Each row is a point. Two turns around zero, p and q, are shown by what they do to some points. Where does a point land after both, in the order given? Backwards means that the second turn is done in reverse. Each puzzle has new turns, and all numbers are rounded.

Turn p:
[-5  7] -> [-3  8]
[ 21 -17] -> [ 17 -21]
[ 34 -10] -> [ 31 -17]
[ 1 11] -> [ 3 10]
[-51   9] -> [-48  20]
Turn q:
[ 0 38] -> [22 31]
[25 10] -> [26 -6]
[3 2] -> [4 0]
[-33 -37] -> [-48 -11]
[  5 -12] -> [ -3 -13]
Where do these land?
q, then p: [  4 -30] -> [-20 -23]
q, then p: [20 29] -> [35  5]
q, then p: [  4 -20] -> [-12 -16]
q, then p: [-28  21] -> [-3 35]

Turn p:
[ 20  23 -14  27] -> [ -6  35 -22  10]
[-11 -14 -29  -9] -> [  2 -23 -25 -11]
[-13 -25  -3 -36] -> [ 15 -37   7 -22]
[-19  -6  31  19] -> [-16  -7  25  28]
[ -7 -33  21   1] -> [ 14 -25  18  21]
[23 26 -2 19] -> [-3 38 -8  5]
[  6  28  -4 -21] -> [ -5  17   4 -31]
Turn q:
[-76   6 -18   9] -> [-69  36   8  11]
[ 13 -19  23   0] -> [  6 -31   8  -4]
[ 14 -10 -14  -3] -> [ 10  -5 -18   8]
[ 16   5 -12   5] -> [17  6 -7  9]
[ 17   4  13 -21] -> [ 15 -10  -4 -24]
[15 13  7  9] -> [19  4 12  0]
Where do these land?
q, then p backwards: [19 54 22 -6] -> [ 41  15  20 -39]
q, then p: [-24  -3 -20 -20] -> [-25 -12 -16 -18]
q, then p: [  6 -19  29 -24] -> [ 25 -33   6  -9]
p, then q: [-17 -23   1   4] -> [ -8 -20  -1  20]
q, then p: [ -1  -7 -12  26] -> [-11  10  -5  25]
q, then p: [ 16  -1 -19  20] -> [  1  22 -14  18]

Turn p:
[-18  11 -32  48 -13  -9] -> [-23 -12 -49  16  -6 -24]
[-11 -19 -19   6  16 -20] -> [  4 -32 -11 -15   4 -12]
[ 14 -34  26 -28  -5  49] -> [ 17  -3  35  16 -10  58]
[ -8  55 -26  -9   1  -3] -> [-27  33 -21 -12  36 -12]
[  6 -30   3 -14 -28 -10] -> [ 12  -4   0 -20 -34  17]
[33 12 17  5  7 -6] -> [ 28  22   8  11   2 -14]
[-16   5  30  -8  21  -1] -> [-10  -4  37   3   7 -11]
Turn q:
[ 18   3 -36 -19 -10   7] -> [ 13   3 -37 -14  -7  19]
[13 19 18 21 43 23] -> [-15  42  14  24  29   7]
[ 29 -29 -26  12  -7 -21] -> [ 30 -19 -35  10  15 -16]
[-19  25 -15  16 -15  -1] -> [ -7  17  -5  -3 -32 -17]
[ 6 10 33 -6  1  5] -> [ 6  7 32  0  6 11]
[-27  26 -22 -10  -4 -21] -> [-15   9 -10 -35 -21 -20]
[-21 -53  48 -15  -9   9] -> [-13 -59  40  18   8  16]
Where do these land?
q, then p: [-23 -38 -23  11 -11 -24] -> [ 10 -38 -21 -28 -23  -5]
q, then p: [ 24  37  40 -14 -30  26] -> [  9  52  24  38 -11  19]
p, then q: [  2   4 -29   3  28 -35] -> [  2 -15 -23 -28  36  -7]
q, then p: [ 16 -19  28  -2  -3   9] -> [ 18 -10  14  29  -3   1]
q, then p backwards: [-23   6 -26  38  36  -6] -> [-19  50  -6  31  -7 -10]
p, then q: [ 10  22  28 -21 -12  14] -> [ -1  31  32  -3 -12   6]
p, then q: [ 20 -17  -6  -5 -23  39] -> [  3  21 -12  33 -20  26]
q, then p: [-18 -19   2 -33  -2   1] -> [ -5 -23  15  -7  -6  30]
q, then p backwards: [ -8  24 -15  22  16 -23] -> [  3  35   2   8  -5 -28]

Turn p:
[  6 -27  12  13  33 -30 -10  14  -5] -> [ 15  -6  25  16  15 -20   5  22 -33]
[  8  31  -8 -35 -23  26   5 -20 -16] -> [  5  16 -23 -35 -22  25  -3 -29  15]
[  0 -11 -32   4  15 -32  24 -22  13] -> [ 12 -24 -11  14   6 -42   6 -27  -5]
[-16  19  23   8  12  32 -22  13  32] -> [-30  25   1  -2  38  18 -17  18  14]
[ 30 -34   0   6  19  42 -23 -10  10] -> [27 -6 21 -5 44 30 24  5 18]
[ 10   8  35   0 -45 -15  45  -8   7] -> [-34 -11  30 -24 -45 -20   0 -12  22]
[18 17 -8 -7 20 22 14 36  8] -> [  1  44  -9  -1   9 -10  27  11  13]
[  4   4   3 -24  -3 -26 -34 -24  17] -> [ 19 -16  -5 -28  13  -8 -40   2  -6]
[-26  16  41  48  15  10  37  26 -20] -> [-56  31  34  41 -15   5  15  -1 -18]
[ 10   3 -37   2 -10 -12 -11   7 -15] -> [ 32  -2 -22  16 -17  -3  -3   3   6]
[-42 -22  -1 -15   0   2  15   8  15] -> [-34 -23 -24  -5  10  -5  16  11 -14]
[ -3  -3 -27   1 -33 -20 -42 -19 -47] -> [ 43 -27 -18  13 -37  32 -31   0 -13]
Turn q:
[ 30  17  40  10  38   8  29 -20 -16] -> [ 28 -12  47  -3  32 -10   5  -7 -39]
[  2 -14  37  26 -39  -6 -19  -4  26] -> [-10   5  42 -13 -29   6  13   0  42]
[-29  39 -30  22  23  -9  -5   7 -17] -> [-30  -5 -11  45  14  -9 -30   8 -19]
[-11  54   5   0  15  21  37 -24  13] -> [ -8  25  18  40  34  -8  28 -14 -32]
[ 10 -23 -50   1 -18   5  -2  10   9] -> [  2 -22 -44   7 -10  12  16  12  22]
[-41 -25  -6   5 -20 -25  -2  23  -2] -> [-43  -5 -18 -17 -33  -6 -11  -8   9]
[ 25   1 -12  -6  17  13 -14  43   4] -> [  8  -3 -16 -13  15   0  -5  51   0]
[  8   4 -12 -23  -4 -22  -1  -4  -5] -> [ 17   6 -19   2  -7 -22  -6  -7   2]
[  4   4  46   4 -19  18   2 -17 -20] -> [ 15  15  43  -7 -21  18   4 -11 -17]
[  3 -55 -19 -38   7  -2 -25 -14   7] -> [ 23  -2 -42 -39   6  18 -13 -23  31]
Where do these land?
p, then q: [  7   3  23 -27 -11 -22  26 -14  36] -> [ -2  27 -17 -26  -7 -30 -16 -32  13]
p, then q: [-40  -2   3  34 -30  32 -14 -24 -36] -> [-19  -6  12   9  -4  77  13  -4   6]
p, then q: [-21 -35 -18  -4  23   3 -23  -9 -10] -> [ 13 -40 -12 -11  13  21  -9   7 -23]
p, then q: [ 40   9  17 -15  16  33  14 -23  24] -> [ 17  35  12  -8  43 -21  13 -24  -6]
p, then q: [-14 -17 -30  42 -13 -11 -24   7  -6] -> [-14 -45  12  -1  -5  21   2  26  24]
q, then p: [ 33  13  20 -38 -17   4   2  18  13] -> [  8  37   0 -19 -30 -32   2   2  12]
q, then p: [ 34  12  20 -19 -10 -15  25 -23 -13] -> [ 23   1  37 -14 -30 -18  -2 -19   2]
q, then p: [17 -2 21 -7  3 -9 36 34  7] -> [ -3   3  -4 -18 -33 -24  18   8 -31]
q, then p backwards: [-23   8  -6  22  33  -3 -39   6  -7] -> [-24  17  18  24  -7  -2 -34 -10  27]
p, then q: [-33  10 -51  12   7 -11  -3  29  -9] -> [-17 -46 -20  42 -10   0  -3  19   7]
